Every row gives one point. Any point is a mix of the corners, with weights that add up to 1. It lies inside the corners' shape when no weight is negative. Say inside or outside, and name the corners with a negative weight.

Corners:
(1): -17 -94
(2): 28 5
(3): -38 -2
Points:
30 -29 -> outside (3)
-41 -46 -> outside (2)
24 1 -> inside
-35 -5 -> inside
-42 -47 -> outside (2)
-19 17 -> outside (1)
-32 -54 -> outside (2)
-5 -82 -> outside (3)

Corners:
(1): 36 31 -6 30 4 -39 65 12
(2): -41 -14 -2 93 56 -43 35 62
(3): 22 -18 -61 10 -34 -2 -35 48
(4): 12 41 -42 51 23 105 -9 -222
(5): 11 -8 -77 -34 54 -56 83 -38
(6): 31 -12 -20 -5 114 -27 -30 0
(7): 24 -30 6 -12 2 82 10 51
(8): 5 -8 4 -36 1 -47 22 -22
(9): -26 70 -3 -59 55 -17 -4 61
Points:
3 8 -8 28 30 -6 5 3 -> outside (5)
4 2 -29 -15 37 0 -15 5 -> outside (1)
32 -27 -43 -31 31 20 0 -59 -> outside (1, 2, 9)
13 -9 -20 -13 25 -3 28 0 -> inside
19 12 -26 2 14 15 10 -57 -> outside (2)
2 -15 -4 -8 30 -28 26 66 -> outside (4)
-3 11 -31 -13 7 29 8 -7 -> outside (1, 6)
-2 7 -27 -2 32 -44 21 -12 -> outside (7)

Corners:
(1): 16 10 10 32 15 -4 -75 13 99 34 57 17 84 29
(2): -12 -31 9 40 -2 92 -10 -67 9 16 12 25 -38 -47
(3): 41 -17 -20 43 -34 11 72 -16 17 58 -37 24 21 -23
(4): 0 -61 -32 -92 -91 51 -33 -41 -37 -32 53 52 -54 3
(5): -98 -121 29 -43 -7 16 24 -16 18 -41 52 60 -16 7
(6): -20 81 33 36 -63 -40 14 -72 -44 -23 -15 15 13 15
(7): 34 6 43 2 20 44 -19 7 27 -12 -46 37 57 -4
(8): -32 74 50 9 -32 54 122 -34 -21 32 -51 49 88 -34
(9): 42 25 25 -2 0 106 12 -50 -7 53 -84 -9 43 -5
(10): 13 86 -23 -24 -4 4 22 -109 -150 -11 -31 47 -27 10
(11): -42 1 -10 21 -57 -8 -37 -15 -67 16 105 -23 -82 -23
(12): 99 -40 25 -11 2 32 -32 -61 -26 65 7 -32 -4 -33
(13): 87 40 46 13 11 31 25 -15 51 -26 -23 33 98 74
(14): -32 -1 -23 -7 -15 15 8 -34 4 -13 11 -62 56 -60
(15): -21 61 20 -94 34 -20 98 -36 2 -7 59 10 -48 -1
Points:
3 13 32 -5 14 49 15 -52 -1 10 -18 15 24 -7 -> outside (3, 4, 11)
8 11 9 -14 -24 30 34 -44 -26 2 -8 23 1 -9 -> outside (1)
11 36 1 -23 -27 -10 18 -41 -30 -6 19 9 8 -4 -> outside (2, 5, 9)
-30 9 8 -6 -26 31 26 -34 -18 6 5 22 -1 -19 -> outside (12, 13)
11 17 17 -6 -19 13 12 -28 1 -2 4 20 35 12 -> outside (2)
5 -1 20 7 -13 32 2 -25 18 16 10 11 26 -6 -> outside (10)
3 18 20 -1 -13 32 26 -47 -6 6 -16 24 27 -5 -> outside (11)

Corners:
(1): -1 4 46 -71 28 -77 103 26 46 -54 -41 37 43 28 17 -68 41 41 -21 46
(2): -55 41 -53 -40 0 72 2 32 7 17 -2 -26 42 -10 25 52 -45 -71 84 33
(3): 44 -3 25 98 -40 -18 -27 -20 -80 94 54 -80 54 -53 -29 -23 -85 -34 -18 58
(4): -12 40 45 97 -72 40 0 -31 15 -7 39 -72 36 -44 31 55 -33 -6 17 9
(5): -19 38 -96 29 -25 -6 48 -42 -10 -71 40 -23 -17 12 -47 -17 -16 -41 39 -46
(6): 55 11 50 -16 -52 -45 40 -32 -55 22 38 -45 -4 38 -75 7 7 53 -66 90
(7): -9 37 -20 -54 -55 -25 -17 50 86 42 -10 11 -26 11 62 -62 -18 -3 -7 -34
(8): -9 43 67 2 57 -67 -16 6 -12 77 -35 6 -48 -85 -4 -3 22 35 -45 33
(9): -25 -18 53 67 -60 27 -17 35 -26 65 58 22 -7 67 -39 5 28 -29 27 -22
(10): 69 -13 -50 41 -19 -53 36 -23 -31 -15 -29 5 18 69 -83 35 -46 -32 -41 11
(11): 45 20 8 3 25 10 130 -80 74 -89 47 19 40 67 72 40 -9 12 -21 83
(12): -35 -18 -40 -16 12 -11 39 -19 -34 34 -1 -100 6 36 -99 -8 -15 -41 -38 11
(13): -35 80 52 -10 64 26 2 -58 27 -2 -53 -3 -39 26 17 -13 45 19 38 40
(14): -52 -39 43 -50 12 -34 -12 -55 8 -43 -50 -47 21 24 52 16 -53 3 -2 86
(15): 4 -84 -3 52 -58 -44 69 8 91 -72 -46 10 28 -45 -63 77 -42 31 53 17
(16): 31 -45 -71 -64 41 34 46 36 -14 2 -42 54 43 43 37 -37 -61 21 30 -48
(17): -10 73 44 -69 75 1 27 29 81 9 7 58 47 15 -38 -23 -22 0 61 -33
(18): 61 27 16 58 25 67 3 26 22 17 36 -11 65 -20 -38 41 78 -63 73 -5
(19): 46 98 -46 71 1 -22 4 -4 -2 33 51 -12 -40 80 51 85 -13 47 49 -9
(20): -43 -14 -27 14 -37 44 -23 59 7 0 19 -71 -63 50 -48 -36 -58 -65 -28 6
(21): -27 32 -34 21 -28 -16 9 53 102 -16 79 70 74 -72 64 -28 42 49 14 -30
Points:
1 -12 -9 17 -30 -24 29 -6 9 -11 13 -34 11 10 -26 18 -11 -12 -10 39 -> outside (4, 13, 16, 17)
-3 18 61 25 11 -6 33 -6 58 -16 19 10 21 7 -2 28 41 26 19 34 -> outside (2, 3, 5, 7, 10, 16)
-17 43 -5 9 2 20 -6 6 7 24 29 -17 -16 29 11 9 -6 -7 19 -4 -> outside (1, 3, 10, 15)
-5 21 -12 -10 13 -7 14 6 14 6 -6 -14 11 9 -19 -4 -10 -9 16 9 -> outside (4, 9, 11)
9 13 0 18 -1 5 22 -3 16 -2 7 -9 14 7 -4 11 5 -9 15 16 -> outside (17)
-16 8 -5 -32 7 -17 33 6 24 -13 -17 2 -20 47 -12 -11 -21 -2 -3 15 -> outside (3, 4, 18, 21)
3 8 -20 2 -10 -13 25 0 9 -2 5 -9 2 22 -6 -6 -10 -6 0 10 -> outside (4, 17)
-3 8 3 44 -34 -10 -13 7 13 23 3 -31 -6 -7 -14 31 -12 -1 11 19 -> outside (1, 5, 11, 16, 17)
